Rows are points. The window is the flat piece filled in between its corners: a triangle in 3 columns, a solid with four corners in 4, and so on. A path goes straight from each point to the next, and from the last back to the first. List the points from which the path goes on through the window.

Window (3 x 3):
-79,-32,-48
5,20,-11
14,30,41
Path:
(1): 75,7,35
(2): -10,-25,8
(3): -16,54,-22
(4): -36,21,-29
(5): -3,-15,-32
(6): 28,9,25
(7): -5,69,-3
(8): -77,-12,-45
(9): -45,-61,-26
(10): 6,2,-17
(11): -8,65,10
(12): -1,60,31
Through the window after points: 2, 8, 10

Window:
7,43,-51,23,10,-1
28,75,-69,-21,-78,78
-49,40,-30,-17,6,-10
-16,43,32,-9,44,-25
-17,-53,51,-31,37,-10
-6,-7,31,11,-27,-24
Path:
(1): 9,46,-51,-32,-19,-4
(2): 1,13,-35,-21,2,-86
(3): -16,9,46,9,40,74
(4): -28,-7,30,25,28,9
(5): 17,91,-15,-46,14,-52
(6): -8,19,-17,-17,0,-19
(7): -42,70,-7,51,32,22
(8): -42,35,-1,25,-13,7
Through the window after points: 2, 4, 6

Window (8 x 8):
-38,-2,12,8,-4,-21,24,-41
0,-28,19,-15,37,39,71,-10
-42,-32,-1,-1,70,38,1,30
10,6,-61,-12,37,-49,-29,25
-56,-12,-63,-1,-4,61,-65,-17
57,23,-8,27,44,15,-44,-86
33,61,5,86,-19,4,-10,-47
17,13,9,-4,24,19,-49,53
Path:
(1): 31,-45,-7,32,3,6,-26,14
(2): 31,-6,-9,24,29,-9,-19,-16
(3): -3,70,32,15,40,13,38,-32
(4): 19,95,-18,11,16,8,-31,-5
(5): 19,-15,-10,36,24,-2,-30,-57
(6): 27,-31,3,37,-19,2,3,-35
(7): -24,58,-3,25,23,-6,2,-26
(8): -40,40,8,-23,41,24,-10,12
Through the window after points: 6, 8

Window (9 x 9):
-3,-69,6,-23,9,-7,5,39,35
-17,-11,-29,30,2,31,-3,7,30
-16,-63,26,0,-13,-59,-30,38,38
-7,-4,8,14,-34,56,13,-5,8
-9,37,-35,15,12,-9,22,-20,-34
21,-24,22,23,17,-31,-1,32,25
-12,0,-3,16,-29,40,-10,57,-3
-8,-33,29,-23,54,-38,-43,1,11
27,57,-47,-28,32,-25,-3,-52,12
Path:
(1): 25,4,-47,11,-8,7,-4,-11,-12
(2): -10,21,3,-12,13,4,7,-18,25
(3): -21,9,8,1,-16,20,7,28,22
(4): 13,-26,-29,41,-21,34,-4,5,-4
(5): 14,-24,4,-5,4,-9,-21,8,-6
(6): -13,-3,9,-3,11,-3,0,11,20
(7): -49,-18,8,-25,23,-25,0,26,33
(8): 60,-20,-12,32,-8,19,-21,-4,0
(9): 4,-21,-17,26,-15,8,-49,-8,-25
(10): -20,0,1,5,18,-12,8,17,36
(11): -38,26,22,7,5,29,-10,19,18
(12): 34,-95,-22,2,-12,-54,-27,43,7
Through the window after points: 1, 7, 11

Window (12 x 12):
-29,-65,56,43,21,32,15,64,6,-14,-32,-11
23,-3,-45,-8,8,-27,18,37,-27,3,32,52
-48,7,-69,-32,23,6,-46,-14,3,15,10,11
15,18,-77,-35,29,24,16,-9,-10,35,16,-11
53,-11,-44,31,5,-1,-14,2,16,-15,29,28
8,27,-62,49,-6,-12,22,29,5,4,-3,27
2,-50,15,50,18,-20,71,26,38,-60,-9,32
6,7,-41,-39,2,-36,-23,-7,-4,41,-17,-24
-10,-54,29,11,24,9,25,95,73,-11,-25,0
-17,-30,34,22,-26,11,38,62,37,-42,18,-13
-51,8,12,-26,39,6,-27,-4,26,91,20,-21
15,45,-20,5,41,-6,-4,16,-3,-31,5,19
Path:
(1): -8,-7,16,-9,-9,24,21,3,12,-14,-38,46
(2): -6,-18,-15,29,47,-12,-8,66,16,-5,25,-36
(3): -24,-24,-82,25,46,-54,-3,27,16,0,13,-21
(4): 11,4,29,2,-14,54,13,28,20,-6,7,42
(5): 3,-25,3,-23,-3,29,0,6,11,0,-56,15
(6): -3,2,-47,23,39,-3,28,43,10,12,57,-17
(7): -5,5,-31,32,21,-3,8,15,3,8,28,-6
(8): -9,-19,-20,-50,-16,0,-13,27,46,-5,-48,61
(9): 5,-28,-1,-23,-25,-3,2,-26,17,33,-50,46
(10): -11,-12,-9,12,34,-7,0,60,7,-4,9,-35
(11): -18,-49,-47,36,19,-53,-7,57,5,53,-3,-40
(12): 15,33,-26,-24,12,32,22,-3,7,-11,15,35
(13): 5,6,8,1,16,0,16,41,24,-11,-16,29
(14): 13,-68,-40,63,33,-11,30,24,-15,-21,53,-34
(15): 2,-14,-48,36,33,-10,1,32,-7,-5,34,-29
(16): 0,-5,-13,-26,4,23,28,18,20,9,-8,13
Through the window after points: 1, 5, 7, 9, 11, 15

Window (14 x 14):
-25,-28,67,-29,48,-50,-4,3,10,40,-17,45,1,48
46,-27,-95,-51,-7,-41,-17,-42,-14,-16,-5,16,4,-31
-16,0,-69,19,-27,32,20,12,-32,6,7,16,5,-34
59,-19,-58,-15,4,28,15,24,11,43,1,-6,-15,17
-38,-28,-8,-7,44,-4,-23,7,51,-33,-14,11,-10,-29
8,16,1,-33,10,7,5,-7,-31,-28,0,4,16,-9
-13,16,6,-30,-57,-37,-13,20,-17,15,-19,14,4,-10
12,47,-10,0,-25,29,14,-37,6,31,12,32,5,28
-21,2,11,39,-10,-6,-22,4,0,17,4,0,-32,-37
26,-63,-48,-15,48,-25,24,-33,71,-48,45,11,-17,-9
-23,-61,9,-19,-28,27,3,-28,-15,-9,-26,10,-16,-5
18,18,-26,1,-23,29,16,10,-47,-14,-31,40,-14,24
1,-11,-21,23,-34,4,-8,-44,-2,22,14,-3,14,64
3,-19,10,44,-33,12,-38,7,26,34,25,24,15,-11
Path:
(1): 11,-15,-1,1,8,-19,21,-25,24,-5,-6,-1,13,-6
(2): -2,-30,-23,46,14,-13,5,10,40,-17,-37,30,13,-5
(3): -18,-11,7,-57,6,5,-26,-31,1,12,46,-6,-20,12
(4): 10,-47,-48,-23,24,-7,0,-23,34,-25,32,15,-25,-9
(5): 31,-18,0,25,15,-32,39,-22,46,-16,4,4,28,11
(6): 31,-11,-10,-5,-17,-25,27,-21,6,-20,-53,20,16,-9
(7): -20,-16,-37,-1,-9,16,-15,11,-16,15,28,8,-13,-6
(8): 11,21,-36,-55,-27,-11,-31,9,-14,21,42,34,-28,49
(9): 0,-7,13,42,21,-3,28,-22,24,3,-34,6,34,-30
(10): 32,-28,-11,21,-2,-10,48,-18,17,-5,-54,6,-1,-19
(11): -2,-1,-21,2,-17,10,-19,0,0,19,20,22,-6,9
(12): -16,10,13,-23,4,1,-22,7,-13,3,37,21,-22,2
(13): 19,-15,-7,10,-2,-5,22,-24,8,13,-43,16,35,8
(14): 6,2,0,11,-10,-3,31,-9,-10,-9,-24,13,16,-11
(15): 10,-9,-59,-13,-22,22,-26,-14,0,9,22,13,-16,9
(16): 5,-33,-28,-11,16,-3,-4,-15,29,-7,29,27,-16,16
Through the window after points: 2, 4, 12, 16

Window, 14 rows:
7,-9,-9,56,12,-21,26,-1,-17,15,-63,29,7,12
59,22,-5,-15,-24,-1,21,50,-1,35,-13,-32,-55,-2
-18,5,-20,35,-11,-59,27,7,36,18,34,-4,1,-50
45,7,1,-30,-26,-21,-33,15,-60,-23,-2,34,-1,39
-20,21,-2,40,8,25,-14,11,7,-4,-66,-26,6,-6
23,-8,6,41,-26,24,-13,-41,-42,-31,-41,-16,5,-10
-6,-29,29,-38,50,1,3,38,7,-23,-27,-35,-13,-13
54,-24,-3,-18,31,43,7,5,36,-29,7,12,-14,3
24,-37,-64,27,-3,-5,24,11,-47,-2,0,-25,-22,40
14,16,14,-12,29,-27,13,8,-5,-11,-4,-26,32,25
-35,22,-16,32,13,17,29,-45,8,44,12,-19,-31,-48
-6,-16,10,13,56,52,2,-6,-20,10,9,-13,24,-40
42,-69,-49,4,-25,9,-4,-32,23,1,-8,-2,20,17
19,-14,11,29,14,-53,-53,2,-22,-16,-28,-14,-2,12
Path:
(1): 40,39,-11,7,16,-4,-23,19,-19,-18,-95,15,-1,-55
(2): -2,26,-24,16,22,-6,-15,-30,-12,-14,-16,-15,-1,-41
(3): 15,-18,5,16,-19,-6,2,22,-20,4,-29,-5,3,27
(4): -2,-35,17,49,5,36,4,20,9,28,18,-49,-36,37
(5): 47,13,-26,-34,16,-18,3,-16,-28,-29,-56,25,33,-29
(6): 22,-4,-21,-5,22,-2,9,-9,-19,-1,-30,-9,7,-10
(7): -3,4,16,30,6,-13,4,4,3,4,2,-10,0,14
(8): -26,-44,6,42,0,-5,-5,-21,0,8,38,-44,-3,49
Through the window after points: 6, 8

Window, 14 rows:
22,25,37,32,-45,-87,78,5,-27,58,-25,-78,30,-51
27,-88,64,20,-37,-11,39,4,12,66,-15,38,67,10
24,-2,-43,-6,27,49,52,16,-47,-31,-8,-47,-33,28
-27,-44,34,15,-28,-12,11,7,5,42,11,-72,-29,-5
-3,-27,-28,5,20,-63,-27,3,7,65,-26,-20,42,43
1,21,18,10,13,30,5,48,5,-23,45,-13,-34,-19
-16,30,-48,38,-13,-11,-33,-4,23,-50,-6,-81,50,10
-1,-16,82,-1,-5,-6,-19,-37,3,-67,-3,-27,-30,-49
14,25,-50,10,-19,-7,-33,3,-43,35,-4,-30,19,56
51,-21,-30,-36,31,34,-30,-7,29,46,27,-84,-44,2
24,-13,-51,-35,-29,-2,29,4,-7,15,-23,95,-28,-25
29,-8,22,23,-16,-1,41,-15,11,1,-17,31,-33,22
39,-22,-55,59,5,20,15,28,-6,34,-21,25,-1,-63
3,27,58,-8,2,31,3,9,21,21,-37,-65,-9,-19
Path:
(1): 6,-1,10,14,-9,14,10,-27,-2,43,-15,-9,23,-7
(2): 17,-17,13,12,-22,-30,-7,23,14,19,-8,-28,7,11
(3): 35,23,25,-42,-14,-23,-15,44,51,-11,-43,-55,-44,-34
(4): 1,-5,-2,25,-3,10,8,-16,-10,11,5,-32,17,2
(5): -42,-7,15,44,33,-11,15,-85,35,55,10,1,3,30
(6): 47,-11,-27,-10,-36,-15,0,46,-33,9,-29,-29,10,-7
(7): 24,-2,-4,23,-16,-16,7,15,7,-23,-9,-27,-11,-1
(8): -2,13,-15,-14,8,21,-3,-33,-7,21,-12,-10,25,-4
(9): -38,-13,3,-1,-4,18,19,-24,-16,28,6,-3,21,-4
(10): 63,9,-1,4,-16,-36,-11,34,9,8,-17,-60,-31,21
(11): 47,-17,12,17,-20,-26,20,29,29,27,-20,5,-38,21
(12): -11,-2,4,19,5,34,24,-33,-23,-11,5,0,18,-18
(13): 0,25,21,-26,26,29,37,-22,-1,38,35,-36,13,-5
(14): 28,-23,-3,39,-28,-16,18,42,-16,-12,-43,-30,-19,-10
(15): 38,-72,-13,-21,-8,-5,-64,36,-32,-59,-54,-72,-35,-14
(16): -10,39,9,28,-3,3,39,-25,11,18,21,-18,22,6
Through the window after points: 3, 11, 13, 15
